Each row is a point. Each copy is the shape, with its points in the same order, turned, moved and blurred by noise. Say if it was mirrored as well.
In the rows, 128 means zero.

Shape (5 x 2)
[[187 125]
 [186  90]
 [109 140]
 [ 98 139]
 [104 134]]
Copy 1 (5 x 2)
[[ 76  90]
 [112  62]
 [137 158]
 [143 171]
 [139 153]]
Copy 1 is: mirrored
Copy 2 (5 x 2)
[[ 93 164]
 [126 191]
 [128  94]
 [138  85]
 [140  93]]
Copy 2 is: only turned
Copy 3 (5 x 2)
[[ 57 113]
 [ 44 153]
 [133 128]
 [149 131]
 [133 139]]
Copy 3 is: only turned
Copy 4 (5 x 2)
[[ 98 160]
 [ 67 139]
 [159 111]
 [164  99]
 [158 104]]
Copy 4 is: mirrored

Shape (7 x 3)
[[134  79  88]
 [107 194  98]
 [ 93 108 109]
 [142 159  93]
 [130 119 170]
 [171 127 151]
 [101 120 182]]
Copy 1 (7 x 3)
[[106 121 190]
 [ 71  90  70]
 [124  92 146]
 [ 67 128 124]
 [150 162 113]
 [109 176 130]
 [169 123 109]]
Copy 1 is: mirrored
Copy 2 (7 x 3)
[[161 109  52]
 [ 57 129 107]
 [130  83  87]
 [ 96 148  86]
 [156 120 146]
 [156 162 128]
 [150  92 158]]
Copy 2 is: only turned
Copy 3 (7 x 3)
[[135 172  77]
 [114  45  91]
 [ 97 136  93]
 [147  80  85]
 [120 124 158]
 [163 120 154]
 [ 88 128 168]]
Copy 3 is: mirrored

Shape (7 x 4)
[[140 150 127 105]
 [128 101 189 163]
 [ 82 174  78 106]
 [145 122  73  99]
 [121 153 127  57]
 [146 156 138 166]
 [140 151 116 187]]
Copy 1 (7 x 4)
[[147 105  91 105]
 [131  98 149 187]
 [134  60 105  43]
 [177 127 122  67]
 [180  79  63  97]
 [ 98 121 122 123]
 [ 90 126 150 107]]
Copy 1 is: mirrored
Copy 2 (7 x 4)
[[104 138 140 123]
 [153  98  69 124]
 [140 145 207 142]
 [127 193 155 104]
 [106 175 153 163]
 [118 104 126  89]
 [140 100 144  67]]
Copy 2 is: only turned
Copy 3 (7 x 4)
[[120 119 119 126]
 [190 134 174 108]
 [ 48 153 140 132]
 [113 160  80 152]
 [ 97 123  92  86]
 [145 103 163 161]
 [141 126 170 181]]
Copy 3 is: mirrored

Shape (13 x 8)
[[111 110 108  88 116 131 166 109]
 [166 105 134 166 140  83 149 100]
 [177 109 131  69 116  74  85 152]
 [ 71 137 142 165 127 123 146 118]
 [180 175 127  88  91  63  86 158]
 [134 196 139 117 147 137 109 153]
 [106 135 172 180  99 161 160 166]
 [105 103  63 152 103 173 163 148]
 [185 184 136 136  81 115 106 133]
 [185 102 123 158 130 148 128 150]
 [ 73 107 142 167 141 130 104  58]
 [ 96 175  62 122 107  66 155  72]
 [106  87 126 151 111 160 188  87]]
Copy 1 (13 x 8)
[[148 167 149  98 102 128 157 114]
 [ 66 148 109 110 122  77 158 152]
 [137 111  96  84 179 157 163 178]
 [120 130 138 166  59 103 135 124]
 [103 119  67 124 173 193 134 160]
 [122  87  96 147 133 139 110  85]
 [ 95 117 192 186 103 112 123 117]
 [160 190 166 171 130  82 142 107]
 [ 82 137  96 137 161 155  89 135]
 [101 131 145 134 180  70 132 128]
 [138 124 126 119  46  60 111 159]
 [129 204  55 127  63 140 149 119]
 [119 181 184 114  77  75 139 119]]
Copy 1 is: only turned
Copy 2 (13 x 8)
[[138 112 178  83 135 120 105 119]
 [103 114  86 113 160 114  70 125]
 [192 113 126 185 131 133  63  99]
 [ 96 134 139 108 134  77 139 163]
 [175 170 116 196 130 158  86  92]
 [133 145 134 174 157 116 168  89]
 [105 125 141 135 191 117 160 196]
 [146  88 140  61 130 151 166 163]
 [116 161 113 179 151 183 118 114]
 [132  73  96 136 181 154 121 137]
 [ 57  83 135 122  97  74 117 143]
 [113 186 130  70  75 121 102  93]
 [ 88  90 165  65 160 120 108 158]]
Copy 2 is: mirrored

Shape (13 x 9)
[[111 154 106 111 127 134 106 149  98]
 [145 114 108 119 151 128 147  77 145]
 [107 176 141 134 150 137 107 136  90]
 [137  97 115 109 134 138  98 115 113]
 [145 157 155 146 103 124 118  86 135]
 [137  97 156 156 136 138 111 128 104]
 [146 103 125 120 119  90 118 143 150]
 [103 118 115 109 136 115 157 146 195]
 [152 115 117 102 116 137 117 141 113]
 [ 95 155 118 124 113 146 159 124 121]
 [118 134 143 112 134 133 112 147 249]
 [ 98 100 105 113 128 120  97 122  99]
 [152 110 113 176 120 133 104 148 130]]
Copy 1 (13 x 9)
[[139 127 161 104 105  95 140 152 122]
 [127 124 107 102 101 171 107 123 118]
 [114 141 182 117 114  94 102 150 133]
 [170 115 147 114 101 134 140 107 122]
 [105 117 119 143  58 123  84 118 150]
 [159 127 147 154 120 124  94 103 132]
 [135 125  95 138 105 107 155  96 126]
 [ 89  98  91 136 130 142 175 127 132]
 [169 103 128 118 110 105 133 126 132]
 [108  95 127 133 106 113 107 169 108]
 [ 77  81 104 155 111 159 200 104 187]
 [156 119 165 120  94 118 144 109  82]
 [169 153 127 170 104 130 129 127 146]]
Copy 1 is: mirrored
Copy 2 (13 x 9)
[[155 140 108 120 123 172 134 101 143]
 [ 98 155 121  99 114 102 104 150 139]
 [151 116  90 150 108 159 141 119 166]
 [144 132 104  94 126 124  98 111 114]
 [ 94 120 101 134 105  95 145  95 148]
 [146  90 109 132 140 105 110 120 118]
 [110 101 155  82 117 129 123 106 119]
 [ 60 126 152  97 121 176 122 144 113]
 [141 143 137 113 119 133 111  90 111]
 [105 154 115 143 134 155 156 125 129]
 [ 20  90 125 103  92 181  91 103 107]
 [156 133 100  80 137 147 131 120 118]
 [120  94 132 115 167 121 100  88 141]]
Copy 2 is: only turned
Copy 3 (13 x 9)
[[110 130 141 149 188 142 131 123 127]
 [164 133 156  91 113 140 151 132 101]
 [147  97 124 154 191 119 136 107 113]
 [115 158 158 116 140 113 145 105 113]
 [159 118 106 149 120 113 187 138 125]
 [126 122 138 125 129 104 145  70 125]
 [100 149 127 136  99 131 129 125 102]
 [111 102 157 134  91 148 106 170 106]
 [118 161 140 130 138 137 141 112 145]
 [132  85 132 120 159 155 148 151 133]
 [135 102 178 188  68 124  94 180 101]
 [ 82 139 155 110 172 113 148 111  99]
 [115 122 146 168 114 149 163  73 110]]
Copy 3 is: mirrored
Copy 4 (13 x 9)
[[142 158  96 150 107 123 119 119 129]
 [116  78 150 113 117 137 129  92 127]
 [116 169 104 126 113  97  95 122 136]
 [147 130 124 108 106 162 130 114 112]
 [138 132 165 105 154  89 120 111 117]
 [114 152 139  89 131 155 126 148 119]
 [157 107 157 142 126 146 127 158 126]
 [140  81 144 167 147 154 110 128 181]
 [154 123 105 126 127 145 138 133 104]
 [112 137 114 161 151 123 121  91 142]
 [193  76 154 123 166 138  93 138 212]
 [141 158 135 143  94 168 119 109 117]
 [135 148 144 104 122 135 166 158 147]]
Copy 4 is: mirrored
